Each row is a point. A path goes straight from each point to the next, and from the last back to the first. The post is the endless flat space through its rows: a point in 2 columns, a line in 3, a plane in 4, and so on, so that a path can go around it. How many times does the path go around the post? Going back the other way cancels.

Post (2 x 3):
[[-0.58 -0.81  1.20]
 [-1.11  1.72 -2.94]]
Path (16 x 3):
[[ 0.11  0.81 -0.04]
 [ 3.13 -0.97  0.66]
 [ 0.23 -1.46 -1.24]
 [-4.02 -1.40 -2.33]
 [-3.90  0.98 -1.05]
 [-2.59  2.71  0.86]
 [ 1.32  4.11 -1.74]
 [ 0.77  1.31 -0.59]
 [-0.22  0.07  1.97]
 [-1.46  1.75  0.42]
 [-0.13  2.79 -1.23]
 [ 1.80 -1.20  0.41]
 [-0.47 -1.43 -0.23]
 [-3.35 -1.86 -1.02]
 [-3.94  1.30 -2.52]
 [-2.13  2.31  0.48]]
Times around: 2

Post (5 x 6):
[[ 0.79  0.76 -2.07 -1.01 -1.78 -0.82]
 [ 1.99  1.25  1.01 -5.12 -3.96 -0.63]
 [-0.92  1.52 -1.75 -2.22  1.00 -1.77]
 [-0.98  1.70 -2.09  1.93  5.19  1.45]
 [-0.68 -1.04  0.81  0.47 -0.52 -2.06]]
Path, 27 rows:
[[-0.29 -1.76  1.28 -2.10  0.99  2.06]
 [ 2.34  0.73 -5.10 -3.47  1.29 -1.03]
 [ 1.26  0.98 -0.82 -1.03  3.58 -1.56]
 [ 0.08  0.91 -3.87  0.26  3.91  0.54]
 [-3.11 -1.80  2.12 -2.71  0.52 -0.48]
 [-2.54  1.24 -0.79 -2.37  0.09 -2.63]
 [-0.21  3.76 -2.46 -1.09 -3.61 -1.12]
 [-2.78  0.69 -0.48  0.91 -1.28 -0.09]
 [ 0.36 -0.52  0.21 -1.54 -0.92  1.18]
 [ 1.76 -3.10 -0.81  0.47  0.16  0.47]
 [-2.55 -2.00 -0.07 -1.34  3.62 -3.96]
 [-0.57 -0.90 -3.39 -1.77  0.54  1.85]
 [-1.15  1.47 -1.10 -0.95 -0.34  0.41]
 [ 0.02  3.39 -2.08 -0.03 -1.27  1.06]
 [-0.25  2.10  1.15 -0.83  1.03 -2.43]
 [-1.47  2.62  1.27 -1.17 -1.52 -0.76]
 [-1.65 -0.52  1.55 -1.90 -2.41  2.04]
 [-0.94  0.53 -3.30 -2.26 -0.71 -1.55]
 [ 1.85  0.00  0.50 -0.12  1.38  1.78]
 [ 0.86 -1.62 -2.15 -3.45 -0.11 -3.88]
 [-0.23 -1.46 -0.67 -1.58 -0.94 -0.40]
 [-2.73 -1.35  2.53 -2.84 -1.52  0.12]
 [-1.99 -2.08  0.44 -2.57 -0.13 -0.22]
 [ 0.22 -0.45 -3.00 -2.22  0.57 -1.50]
 [ 1.08 -0.44  0.57 -0.01  1.84 -0.39]
 [ 2.08  0.17 -1.60 -3.52  0.59  2.07]
 [ 1.55 -0.25  1.19 -2.95 -2.49  2.50]]
Times around: 0

Post:
[[ 0.89  0.69  1.31 -0.33 -4.52 -3.46 -0.11 -0.42 -1.05]
 [-1.59 -0.63  1.26  0.43  0.99 -0.88  2.11 -1.49 -0.07]
 [-2.46  2.29  4.01  2.75  2.10 -3.49 -1.55  1.08  3.76]
 [ 4.30  0.26 -4.79  1.75 -1.49  0.74  0.98  1.67  1.29]
 [ 1.04 -1.24  1.65 -3.73  0.43 -0.87  0.40 -1.11 -0.26]
 [-2.51  0.83  1.79  0.56  2.09 -0.99 -0.80 -3.63 -0.44]
 [ 0.98  0.08 -0.78  1.08 -2.70  0.92 -0.86  1.64 -2.03]
 [-0.15 -1.19  0.15  1.14  0.55 -2.63 -0.17 -0.70 -2.36]]
Path:
[[ 1.06  0.37  1.75  1.45  0.43 -1.91 -1.07  1.58  2.37]
 [-0.56 -2.68 -1.28  2.34  1.23 -1.69  0.42 -2.61 -1.93]
 [-2.11 -0.57 -0.28 -0.46  0.69 -3.20 -0.59 -0.19  0.51]
 [-1.92  1.27  0.66 -0.65  0.01 -2.22 -0.49 -1.36 -1.42]
 [-0.24  0.87  0.18 -0.55  0.64 -2.67 -1.15 -3.13 -1.54]
 [-0.53  0.71 -0.44 -0.19  0.06  2.12  4.00 -0.55 -2.35]
 [ 1.32 -0.48  2.32 -0.66  3.23 -1.38  0.87 -0.51  1.10]
 [-0.01 -0.56  2.23  2.47 -1.22 -1.11 -0.82 -1.53  1.01]
 [ 2.43 -2.37  0.03 -0.39 -0.92 -5.27 -2.49  0.30  0.66]
 [-0.81  0.12  0.49 -2.91 -1.93  2.68  0.44  2.18  0.67]
 [-1.62 -0.15 -1.93  2.76  1.53 -0.47  2.13 -1.87 -1.71]
 [ 0.26  1.93  1.11  2.48 -0.67 -0.07  0.04  0.62 -0.79]
 [-0.51  0.71  2.86  4.28  1.72  0.22  1.89  0.76  3.16]
 [ 0.06 -2.02  1.20  2.01 -0.83 -5.57 -2.99 -4.82 -3.15]
 [-1.20 -1.61  1.05  0.90 -1.46 -4.76 -3.50 -1.71 -2.08]
 [-1.76 -0.26 -0.93  1.06 -1.78  0.54  0.56  2.86 -0.48]
 [-1.13  1.59 -2.63  2.93 -0.32 -2.88 -0.56 -4.57 -3.09]
 [-0.71 -0.30 -1.05  2.79  2.55 -1.37 -1.58  2.27  0.10]
 [ 1.39 -1.48 -5.03  0.69 -1.53 -4.22  1.16 -0.86 -0.04]
 [ 0.13  0.90 -0.89 -0.76 -2.13  3.08 -0.16  3.46 -1.42]
 [ 1.87  1.40 -0.86  1.22 -0.88 -0.52  2.63  1.28  0.75]
 [ 0.50  1.19  1.54 -0.30  1.07  1.26  0.47 -0.41  1.13]]
Times around: 3

Post:
[[ 0.75 -1.06 -0.27 -0.52  0.12  0.88 -3.29  2.48 -0.42 -0.43  0.22 -0.51]
 [ 0.15  2.46  0.92  2.13 -2.17 -1.66 -0.22  1.17  1.18  0.10  1.99  1.65]
 [ 1.60  0.61  1.99  0.98 -0.07 -2.07  0.02 -1.20 -0.89 -2.07  2.04  1.51]
 [ 3.37 -0.71  2.89 -0.53 -1.26 -1.31  0.93  0.87  1.72  0.19  0.94 -0.31]
 [-1.11 -0.60  1.41  1.65  2.24  1.73 -1.93  3.29  1.08 -0.81 -0.30 -2.44]
 [ 0.13  0.68 -0.08 -0.40 -0.72 -0.53  0.39 -0.30  2.25 -2.49  1.41  1.44]
 [ 1.73  1.15 -0.53  0.62 -2.76 -1.69  2.86  0.86 -0.44 -2.33  0.86  0.12]
 [-2.97  0.37 -0.31  2.61  1.68  1.05 -1.96 -3.31 -0.51  4.35 -0.62  0.10]
 [-4.51 -0.26  1.30  0.70  2.38  1.64 -1.30 -1.90 -1.08  5.17  1.01  1.16]
 [-0.60 -0.07  0.63  1.48  2.74 -2.34 -0.79  2.48  1.08  0.32 -1.24 -0.12]
 [-4.04 -1.88 -1.21  2.76  3.45  0.40 -1.11 -1.49  0.67  4.51  2.46 -1.16]]
Path, 26 rows:
[[ 4.93  0.62  0.38  2.64  0.67 -1.81 -2.42  0.01 -0.28 -1.08 -0.65  0.65]
 [ 0.94 -0.13 -0.10  0.24  0.67  0.26  0.06 -0.51  1.39  6.63  3.36 -1.51]
 [-0.46  2.96  1.38  1.90 -1.88 -1.86  1.68  1.03  2.40  1.94  1.94 -0.70]
 [-4.04  4.26  0.50  3.81  0.69 -4.54  0.54  0.87  0.28  0.95 -1.87  3.03]
 [-0.38  0.08  0.33 -0.03  0.62 -4.93 -0.64  3.42  1.87  1.15  0.54  1.30]
 [-4.20  0.33  0.17  0.14  4.03 -1.60 -1.32  0.50  1.15  0.98  2.40  1.07]
 [-1.97  2.41 -0.98  2.05  0.69  1.83 -0.12  1.81  1.65 -1.83  1.17 -2.86]
 [-0.69  2.28  0.85 -0.48 -0.63 -1.93 -0.91 -0.02  0.27 -1.58  1.42 -0.12]
 [-0.34 -1.82  2.37  2.44  2.73 -3.04  0.25 -3.60  1.79  1.38  0.67 -0.87]
 [-1.17 -2.26  1.59  3.07  1.11 -2.21  0.73  1.83  0.21 -0.07  0.85 -0.96]
 [ 0.65  0.86  0.51  1.19 -1.98 -0.21 -2.47 -0.83 -1.88  2.36  0.03  3.68]
 [-0.75  0.39  0.99  1.84  2.43 -0.95  0.18 -2.10  1.44  2.84  2.07  1.33]
 [ 0.29  1.11  1.48  3.52 -0.25 -1.41 -0.97  0.62  1.33  2.60  3.09  1.18]
 [-2.95  2.28  2.62  2.13  0.59  2.16  1.75 -0.56  1.95  0.87  1.54  0.58]
 [ 1.88  2.81 -1.04 -0.01 -1.47  0.31 -0.95  0.97  0.11 -0.98  0.60 -1.97]
 [-1.20  2.45 -0.08  1.54  2.17 -1.96 -0.48  0.70  2.10 -0.59  4.58  1.12]
 [-1.22  0.30 -1.56  0.40 -1.28  1.26 -1.49 -0.47  1.03  2.06  2.25 -3.36]
 [-4.44 -0.11  2.11 -0.80 -0.28 -0.27 -3.97  1.25 -0.11  4.36  1.81  2.21]
 [-0.10 -0.69  1.70  1.15 -0.87 -1.00  0.38  3.13 -0.72  0.93  2.22  0.19]
 [-1.97 -0.88  1.98  2.18  1.11 -0.31 -2.25 -0.28  1.01  4.56  1.94  3.71]
 [ 0.07  0.49  2.61 -0.27  1.12  1.67 -1.64  4.39  2.59  2.27  0.05  0.43]
 [-1.31  4.65 -0.06  2.58  2.53 -1.91 -0.82  1.93 -0.10 -0.80  1.01  0.70]
 [-2.15  1.88  0.40  1.22  0.28  0.04 -0.88  0.61 -0.08 -0.04  3.02 -1.45]
 [-3.02 -0.04  0.83  1.40  1.95  0.34 -3.31  2.05  0.62  1.29 -0.32 -0.62]
 [-1.64 -3.88  2.79  0.86  0.26  1.28 -3.70  2.10  0.88  2.67  1.20 -0.60]
 [ 4.38 -1.12  4.42  0.62 -1.48  3.84  0.35 -1.30  1.26  0.06 -1.89 -0.30]]
Times around: 3
